Each row is a point. The points of each table are mixes of a few directions, plus a little noise. Count the directions of each table, and those that both share. Where both have some left over, give the other angles between the two spaces (their principal angles), to ten degrees, smallest first.
In the rows, zero is written as 128.

First (6 x 3):
[[ 99 108 122]
 [120 126 113]
 [111 109 172]
 [177 163 124]
 [171 159 128]
 [ 89 103 108]]
Second (5 x 3):
[[ 84 129 110]
 [136 128 131]
 [207 125 162]
 [112 129 121]
 [100 129 116]]
Directions: first 2, second 1, shared 0; angles 30

First (7 x 4):
[[131 127 123 127]
 [111 137 159 138]
 [109 137 162 138]
 [117 133 147 134]
 [112 136 157 137]
 [130 127 124 127]
 [186 100  25  96]]
Second (5 x 4):
[[ 94 176 196 119]
 [145  87  95 149]
 [119 115 141 148]
 [138 129 109 116]
 [145 134 102 105]]
Directions: first 1, second 2, shared 1

First (8 x 6):
[[148 134 143 165 126 134]
 [135 132 136 140 127 126]
 [124 141 136 105 129 106]
 [107 128 118  86 129 112]
 [101 133 117  66 130 102]
 [150  98 119 207 125 186]
 [147 107 124 189 126 171]
 [109 148 131  67 131  86]]
Second (7 x 6):
[[151 149 150 118 135 122]
 [165  99 121 197 117 173]
 [ 64 106  85 124 137 147]
 [ 89 123 159  98 123 100]
 [125 119  74 133 117 118]
 [163 139 144 134 127 126]
 [140 161 160  92 140 111]]
Directions: first 2, second 4, shared 1; angles 30

First (10 x 8):
[[155 142 128 102 114 152  96 125]
 [104  92 151 189 136  95 173  98]
 [153 121 155 140 119 147 100  97]
 [ 76 137 111 139 136 186 114 151]
 [118 160 120  92  99 134 140 183]
 [ 93 112 138 163 181 104 132 135]
 [172 122 148 124  71 134 135  91]
 [113 110  92 137 174 109 135 111]
 [133 142 110  96 101  98 166 157]
 [160 141 128  98 149 124  88 134]]
Second (7 x 8):
[[100 107  88 155  78 115  83 154]
 [154 166 165 111 169 135 171 102]
 [115  94 108 131 110 129 104 144]
 [164 178 179 103 187 138 188  91]
 [128 143 129 134 125 124 130 126]
 [126  93 124 117 132 136 121 135]
 [110 115 103 146  95 119  99 145]]
Directions: first 5, second 2, shared 0; angles 70, 70

First (9 x 9):
[[131 142 126 170 128 143 157 143 135]
 [ 52 166 119 100 148  89  87 156 120]
 [193  67 173  78  80 118 147  77 136]
 [166 106  96 120 136 175  95 110 141]
 [ 88  89 105 157 145 105 116 129  88]
 [123 152 141 140 118 127 152 145 141]
 [123 138 113 132 156 129 117 126 109]
 [117 138 119 162 119 146 142 153 148]
 [158 155 158  94 121 123 142 114 136]]
Second (10 x 9):
[[122 133 101 157 127 100 168 113 148]
 [139 123 130 145  92  91 104  84 139]
 [127 129 140  86 150 169 144 163 114]
 [144 123 134  94 105 142 130 137 125]
 [146 126 112  91  96 175 126 189 119]
 [170 109 118 155 101  81 123  94 150]
 [145 121 132 103 121 160 110 163 117]
 [ 74 142 164 162 217  98 135  77 121]
 [ 98 133 142 171 191 121 106 122 120]
 [115 142 106 116  79 140 134 139 130]]
Directions: first 5, second 5, shared 1; angles 50, 50, 60, 70

First (9 x 9):
[[100 133 116 118 104 133 133  89  81]
 [145 131 140 136 151 112 121 166 181]
 [ 94 119 132  84 131 139 112 125  99]
 [117 101 136  74 141 160 110 141  97]
 [ 96 126 123 173 127 139 122 112 106]
 [196 127 124 127 119 128 153 132 147]
 [ 80 145 112 153  99 120 134  77  84]
 [124 150 144 145 155  82 117 173 210]
 [198 120 125 140 124 137 151 137 147]]
Second (8 x 9):
[[131  94 130 102 136 176 117 131  83]
 [124 166 126 157 119  75 140 125 177]
 [127 139 128 136 125 113 131 127 142]
 [124 168 126 158 119  72 140 124 180]
 [135  59 131  75 144 226 107 134  38]
 [128 130 128 129 127 126 129 128 130]
 [129 117 128 120 130 143 125 129 115]
 [126 151 127 146 123  95 135 126 158]]
Directions: first 4, second 1, shared 1

First (11 x 11):
[[120 112 150 112 117 180  92 141 107 152 127]
 [172 130  95 175 171  57 172 130 142 115 110]
 [149 126 115 148 149 101 144 131 132 125 119]
 [123 110 149 113 119 180  91 143 107 152 124]
 [119 127 137 118 116 146 118 129 123 134 130]
 [108 111 160  99 106 200  79 141 105 155 131]
 [171 116 108 169 167  90 148 140 126 134 105]
 [ 93 133 149  94  95 169 104 122 124 129 145]
 [ 98 142 135 103 103 137 127 115 136 116 146]
 [166 123 105 167 163  82 157 134 133 126 111]
 [ 88 178 107 110 100  68 180  84 172  73 162]]
Second (10 x 11):
[[126 140 133 138 125  82 132 163 155 199 115]
 [144 111 131 132 141 158 115 136 106 131 123]
 [136 135 104 154 135  69 156  93 154  73 113]
 [123 118 139 111 124 178 110 127 104 121 139]
 [105 115 144 112 100 165  94 100 124  92 120]
 [ 89 162 125  70 108 181 155 105 108  84 202]
 [183 100 124 177 173 102 121 176 119 193  86]
 [ 89 146 145  98  93 134 117 131 144 152 143]
 [162 116 115 157 158 110 139 136 121 127 112]
 [123 137 120 132 124 101 141 113 144 108 127]]
Directions: first 2, second 4, shared 2

First (8 x 12):
[[158 156 121 147  89 125 141 145 104 127 130 134]
 [ 94  97 136 107 173 133 113 109 154 128 126 121]
 [190 181 114 165  49 120 155 163  82 129 131 141]
 [ 55  65 142  83 224 138  95  87 183 128 126 112]
 [113 115 133 118 148 129 121 119 141 126 127 125]
 [117 119 130 120 141 128 122 123 136 130 127 125]
 [121 124 131 124 134 129 124 125 133 127 127 126]
 [176 170 117 158  65 123 148 155  91 127 130 139]]
Second (11 x 12):
[[145 146 143 108 100 112  74 130 147 128 102 100]
 [110 150 130 147 123 138  92  89 133 138 118 135]
 [109 169  71 137 102 136 172 127 188  76 196 142]
 [134 146  89 128 144 123 163 114 109 117 155 182]
 [121 170 118 129 110 157 109 113 181  84 120  80]
 [145 106 121 123 123 145 133 158 136 123  93  90]
 [ 91  91 161 161 134 127 126 121 113 173 140 138]
 [ 98 123 170 150 147 150 111  99 122 141 115 104]
 [139  83 172 104 143  78 156 167  84 160 163 160]
 [171  95 103 114 125 131 121 163 106 142  65 113]
 [144 128 129 110 156 112 151 127  88 127 139 165]]
Directions: first 1, second 6, shared 0; angles 60

First (8 x 14):
[[127 127 123 136 132 128 127 135 129 130 130 126 132 129]
 [126 126 117 143 134 129 122 142 128 131 133 127 134 130]
 [124 120  97 164 144 128 117 160 128 134 138 124 141 132]
 [138 154 226  18  81 124 163  25 128 108  94 143  88 114]
 [132 137 157  93 113 129 139  96 127 122 118 132 115 125]
 [120 107  50 215 166 131  98 210 129 143 157 119 160 137]
 [124 120  98 162 142 129 117 159 129 134 138 122 140 133]
 [131 135 160  92 112 127 140  94 129 120 117 133 116 126]]
Second (10 x 14):
[[ 89 126  76 182 147 141 111 166 122 126 130 120 122 111]
 [ 97 132  80 179 145 131 105 152 125 118 116 121 114 113]
 [130 126 132 123 127 128 131 127 128 130 131 128 130 129]
 [192 130 212  40  94 108 155  67 139 134 129 139 141 155]
 [136 145 122 139 123  97 102  95 140 104  83 130 102 126]
 [119 105 135 113 133 167 161 170 113 160 186 125 162 132]
 [174 152 172  88 102  80 115  51 149 103  76 137 105 141]
 [124 140 111 150 130 111 105 113 135 110  96 127 107 123]
 [ 98 100 109 139 146 178 157 195 107 162 192 122 161 123]
 [123 122 128 126 130 139 137 141 123 136 144 127 137 128]]
Directions: first 1, second 2, shared 0; angles 30

First (9 x 18):
[[145 100  90 154 121 157  95 111  91  84 128 117 139 142 127 118  99  87]
 [ 91 124 158 132 157  88 135 116 135 172  91 144 135 166 132 142 110 150]
 [170 154 113 105 106 162 150 149 129 107 166 111 117  74 129 114 169 128]
 [138  90  91 149 170 142 129  90  59 121  80 123 160 181 156 116  81  93]
 [ 93 156 181 104 149  81 165 138 166 193 109 147 120 130 131 143 149 181]
 [145  96  86 159 111 162  85 114  96  72 136 116 137 139 122 120  97  82]
 [ 94 154 174 122  89  96 107 159 204 139 162 140  98  99  94 150 156 163]
 [126 137 136 125 114 126 123 137 146 125 142 129 120 115 119 132 138 135]
 [150 147 126 104 135 139 161 135 123 138 133 123 126 105 139 119 153 138]]
Second (11 x 18):
[[100  40  73 177 154 180  61  67 114 108 120 176 124 161 133 126  43  66]
 [139 163 149 107 119 107 155 152 133 136 131 110 131 116 127 129 162 153]
 [134 149 143 116 122 116 143 144 130 133 130 117 129 120 126 127 150 145]
 [ 95  25  65 188 159 187  51  54 112 105 119 185 124 164 133 125  28  52]
 [114  85 101 152 140 153  96  99 122 118 125 151 125 143 129 127  87  97]
 [141 170 154 104 116 104 159 158 133 139 133 106 129 114 127 130 169 159]
 [136 154 145 114 121 113 146 147 132 134 132 115 129 118 128 128 155 145]
 [136 152 141 114 122 113 146 144 132 132 129 116 126 120 127 129 150 146]
 [132 141 137 121 122 121 139 138 130 130 130 120 127 123 127 129 141 138]
 [141 166 153 103 117 103 157 155 135 135 132 106 130 114 127 128 166 157]
 [138 160 147 109 118 107 152 151 132 136 131 109 128 115 127 129 160 152]]
Directions: first 3, second 1, shared 0; angles 30

First (8 x 18):
[[117 144 165 194 151 127 149 136 132 158 129 124 118 111 126 133 137  61]
 [126 131 125 115 133 116 126 109 135 143 135 126 174 142 162 143 136 163]
 [138 116 115 116 111 150 119 154 117  89 114 129  60 112  72  97 109 102]
 [126 123 116 122 109 124 131 147 106 110 128 152  96 129 117 142 130 130]
 [104 136 127 150 108  84 155 141  85 148 151 192 142 149 186 216 165 154]
 [134 140 165 172 167 155 128 118 167 150 115  75 127 101  98  74 112  57]
 [144 120 112  78 134 142 103 100 158 119 121  92 166 136 128  91 111 173]
 [135 117  99  77 110 126 113 120 124 107 129 133 141 144 135 129 123 184]]
Second (10 x 18):
[[135 172 123 112 145 108 165 148 112 114 130 120 157 136  93 135 109 126]
 [121  87 132 143 111 147  91 109 143 141 128 135 101 120 159 120 146 133]
 [132 153 125 118 137 117 149 138 122 121 127 123 144 134 109 131 116 126]
 [115  59 134 153  99 159  69  98 151 151 127 139  85 116 181 117 160 133]
 [134 155 124 119 140 117 150 140 118 120 128 123 145 133 108 134 117 127]
 [149 249 116  83 179  73 231 182  85  92 127 108 205 152  35 148  73 120]
 [116  65 134 152 102 156  74 100 152 148 129 138  87 115 175 118 157 130]
 [119  71 133 149 105 153  81 103 148 146 126 136  92 117 171 118 153 132]
 [133 152 124 119 139 117 150 139 119 121 128 125 143 133 110 132 117 126]
 [126 118 129 132 125 132 120 124 132 131 129 129 122 127 136 127 133 128]]
Directions: first 3, second 1, shared 0; angles 90

First (9 x 20):
[[141 161 125 103 125 124 133 142 128 154 132 155 175 113 122 123  98 130
  133 140]
 [115 107 131 134 111 129 124 131 114 115 108 120 107 135 119 135 167 146
  107 135]
 [113 101 132 138 114 130 124 129 113 112 108 116 100 136 120 137 171 144
  106 133]
 [114  94 132 157 138 129 120 110 132 100 130  97  76 145 138 133 151 120
  128 112]
 [133 144 127 119 126 126 131 135 130 139 129 139 147 120 126 127 117 129
  130 133]
 [110  92 136 140 106 131 123 128 108 104  97 115  92 141 115 141 189 152
   99 136]
 [128 118 127 148 155 127 123 106 148 114 153 104  97 138 148 124 109 100
  150 103]
 [125 126 129 124 117 129 128 135 119 128 117 133 131 126 119 132 143 140
  117 137]
 [169 212 114  86 163 123 141 135 163 187 180 169 226  95 145 103   7  90
  183 123]]
Second (11 x 20):
[[131 133 120 160 137 153 122 101 146 139 122 158 178 153 141 155 123 104
  137 143]
 [105 120 102 121 134 134  95 136 127 161 120 130 123 120 147  97 127 125
  107 130]
 [109 135 114 114 110 148  88 118  68 156 116 113 134 157 128 148 156 123
  133 130]
 [167 127 161 154 144 106 192 130 198  78 144 148 131 104 117 131  98 134
  139 126]
 [160 139 184  90 103  79 181 161  94  59 149  72  57 107  76 144 139 171
  153 108]
 [110 125 108 130 130 145  98 119 117 157 121 137 145 139 143 124 134 118
  119 135]
 [111 126 103 133 129 150  95 118 115 162 119 137 148 145 146 126 135 112
  121 136]
 [124 129 128 121 119 131 117 125 101 132 125 119 127 141 125 141 142 130
  135 127]
 [143 121 142 133 142 106 162 143 177 102 139 134 111  95 125 105 106 138
  121 123]
 [114 134 127  97 103 129 102 131  59 136 123  95 107 144 114 142 157 137
  135 121]
 [137 117 121 159 158 125 151 128 208 127 132 167 149 102 147  96  94 118
  113 134]]
Directions: first 2, second 3, shared 0; angles 60, 80

First (8 x 24):
[[ 60 133 191 146 129 101 162 150  76  86  96  97  66 171 121 138 130 132
  110 120 133 134 160 154]
 [167 116  88 107 137 161 106 129 160 146 163 152 164 100 134 116 121 135
  164 145 129 126 106  99]
 [167 125  83 118 129 147 106 108 163 144 139 148 159 111 121 130 128 130
  146 138 130 128 113 112]
 [128 146 133 149 110  95 128 101 123 138  91 117 122 135 119 145 141 115
   86 100 125 122 138 154]
 [147 124  97 118 134 145 116 120 151 128 135 142 142 122 122 130 127 135
  150 143 133 132 120 116]
 [ 79 151 204 164 108  69 158 133  74 131  86  87  88 148 135 133 138 106
   54  85 115 118 154 175]
 [189 112  88 101 136 166  99 138 170 180 195 160 194  71 155  90 116 122
  157 144 114 118  88  89]
 [ 86 119 141 121 144 138 148 145 108  76 121 120  85 163 113 138 126 150
  162 148 145 142 146 124]]
Second (10 x 24):
[[171 182 164 110  92  69 102 138 104 191 119 145 125 145 184 139 146 144
   44  83  63 183 148 193]
 [ 93  94 122 168 142 148 154 109 138 104 119  97 142  97  87 115 118  86
  150 136 173  58 108  90]
 [128 129 128 128 129 128 127 129 129 128 129 129 126 129 129 130 129 129
  126 128 128 128 127 127]
 [117 114 122 137 137 143 136 123 133 115 130 121 129 122 114 125 124 120
  146 138 143 111 121 113]
 [164 179 161 113  95  72 104 137 106 187 121 145 123 142 181 137 145 141
   48  84  67 177 149 187]
 [142 133 106  83 138 148 112 152 133 108 148 159 109 160 143 139 127 175
  168 154 115 183 140 128]
 [113 114 127 150 132 135 140 117 132 123 122 111 137 111 110 120 124 106
  133 128 147  94 119 114]
 [102 104 131 171 133 134 152 108 134 121 117  97 144  98  97 116 123  84
  129 124 161  63 110 104]
 [143 128  97  69 149 162 109 156 137  91 158 169 105 170 140 141 124 192
  193 171 121 196 140 120]
 [106 104 122 153 137 144 145 116 137 111 121 110 136 109 101 119 121 103
  144 135 157  84 115 102]]
Directions: first 3, second 2, shared 1; angles 90

First (11 x 32):
[[134 114 175 172 174 108 107 148 182 108 112  97 144 139  69 185  95 155
  144 127  48 149 143 135 126 126 134  87 119 124 170 140]
 [130 137 155 143 146 163 148 117 184 166  95 146 221 153 101 152  61 127
  159 111 161 125 148 155 135 159 125 130 164 100  97 130]
 [105 182 168 112 119 149 150 117  80 145 182 111 127 123 132 141 150  91
  104 125 160 124 130 123 165 108 148 120 132 174  45 129]
 [105 143  82 124 126  83  98 123  63  98 166  95  30  97 160 108 196 110
   85 142  81 106 102  64 139 100 130 125 121 178 137 123]
 [131 115 105 126 123 107 113 133 109 106 137 124  83 118 142 116 157 135
  117 136 104 130 118 112 118 118 124 127 111 135 160 126]
 [173 101 217 107 105 132 177 144 201 143  90 144 193 139  83 161  59 144
  197 119 169 152 157 203 111 154 152 128 117  91 114 148]
 [155  98 115 105  97 114 143 130 141 127 100 151 122 123 142 106 120 134
  153 128 157 123 126 146 104 144 130 152 126 104 147 131]
 [112 143 127 126 130 147 120 136  79 118 176 120 103 128 139 123 172 125
   93 135 126 145 119 123 140 101 124 116 101 153 120 122]
 [128 126 138 125 124 147 124 143  98 114 162 128 110 131 132 127 161 139
  109 138 129 156 126 144 129 106 124 118  92 135 137 124]
 [121 114  48 144 133 108 110 104 151 137  76 142 133 123 156  97 109 125
  134 122 122  83 116  86 112 162 108 156 177 103 158 121]
 [115 131  77 130 127 146 122 112 117 142 117 147 143 132 155  98 131 123
  116 123 153 112 122 112 126 140 109 150 150 116 131 115]]
Second (8 x 32):
[[155 139 140 119  91 137 140 153 128 100 140 171 166 127 163 142 162 127
  123 146 153  85 118 120 115 147  87 139 132 130 110 100]
 [108 185 144 192 120 158 113 167 122 104 159 168 173 117 131 160 170 157
  135 144 139 113  98  65 156  91  87 136 130 156 152  91]
 [154 140 178 118 114 186 181 110 160 138 147 140 163 145 135  98  97 115
   84 145 172 191 176 165 110 125 130 144  91 117 112 116]
 [ 89 128  96 129 150 105  93 118 108 146  94 113 139 150  64 120 130 131
  175 113 144 130  94 102 143 117 145 154 155 130 161 150]
 [161  83 136  70  99 143 140 122  91 130 150 161 123 132 160 149 163 134
  129 124 173 122 146 206 109 148 128 116  86 114  87 130]
 [134 101  87  98 143  95 135  69 133 147 106  97  78 119 155 105  93  94
  100 115 100 112 161 138 108 165 156 124 148 120  95 147]
 [104 130 123 165 152 114 101 153 115 125 143 107  89 106 121 154 136 158
  142 115  73 131 113 116 155  99 136  92 123 138 151 135]
 [112 120 119 127 155  83 122 130 160 131  89  68  88 131  91  95  76 112
  137 120  67 139 121 111 125 133 155 121 160 117 153 156]]
Directions: first 5, second 6, shared 1; angles 30, 40, 60, 80

First (11 x 32):
[[120 180 141 142  89 116 127  80 103 167 180 146  74 102 176  74 111  79
  109 129 191 174 143  25  77 124 145 144 159  47 131 126]
 [128  82 109 156 143  97 163  75 137 144 138 113 103  96  99 138 158 131
  135 120 138 132  88 135 110 135 101 162 157 142 110 124]
 [135  95 128 108 142 133 136 160 139 114  90 134 148 144 125 155 154 155
  155 123  93 123 121 181 145 125 112 112 128 169 128 132]
 [127  84 108 159 151  91 139 106 134 147 134 100 132  99  96 125 144 132
  114 145 127 109 107 160 120 133  89 158 139 139 110 120]
 [131 128 130 121 116 110 142 103 121 164 142 150 109 111 146 112 138 124
  137 140 158 153 136  93  85 136 125 149 153  91 124 127]
 [124 110 130 130 136 131 141 133 135 105 111 122 116 141 135 146 157 128
  146 101 103 141 100 151 154 115 117 106 143 167 125 132]
 [109 205 143 162  92 132 107  89 104 135 189 118  80 113 158  74  83  63
   79 119 183 149 140  23 114 114 159 129 131  53 135 125]
 [124 170 140 110 120 160  85 191 122 103 116 127 165 160 145 121  95 125
  113 138 107 107 166 140 162 121 150  91  87 127 147 130]
 [122 161 139 122 120 144 100 169 120 115 122 124 139 149 156 115 113 112
  118 128 116 124 148 127 149 115 136  99 113 121 141 131]
 [141 100 124  93 148 141 120 184 141 117  84 135 182 150 107 161 130 174
  150 147  89  94 147 200 146 140 125 121  99 168 133 129]
 [138  96 116 105 151 157 147 121 151  93  98 138 157 141  64 188 124 181
  157 113 102 100 114 173 147 149 152 134 102 182 124 131]]
Second (8 x 32):
[[127 111 129 134 137 114 121 161 129 127 114 112 136 133 148 122 152 123
  126 131 104 128 121 165 145 115  95 112 136 148 127 128]
 [126  88 130 144 149  95 110 206 131 127  95  90 147 141 174 115 184 116
  124 136  72 127 112 216 167  97  52  90 147 175 125 127]
 [128 132 128 126 126 131 130 121 128 128 131 131 127 127 124 129 123 129
  129 127 133 128 130 120 124 131 135 131 126 124 128 128]
 [127 118 129 132 133 120 124 147 129 128 120 119 133 131 139 125 142 125
  127 130 114 128 124 149 137 120 109 118 133 140 127 128]
 [131 180 125 108 101 170 151  26 124 130 171 177 104 111  68 145  55 144
  133 117 201 129 149  14  77 169 227 178 103  66 132 129]
 [129 157 126 117 113 152 141  71 126 129 152 155 114 118  95 138  87 137
  131 122 168 128 140  64 100 151 184 156 114  94 130 129]
 [126  92 130 142 147  99 112 198 131 127  98  94 145 140 169 116 179 117
  124 136  78 128 113 207 163 100  59  94 145 170 125 127]
 [129 146 127 121 119 143 136  93 127 129 143 145 119 122 107 134 103 133
  130 124 153 129 135  88 110 142 163 145 120 107 129 128]]
Directions: first 5, second 1, shared 1
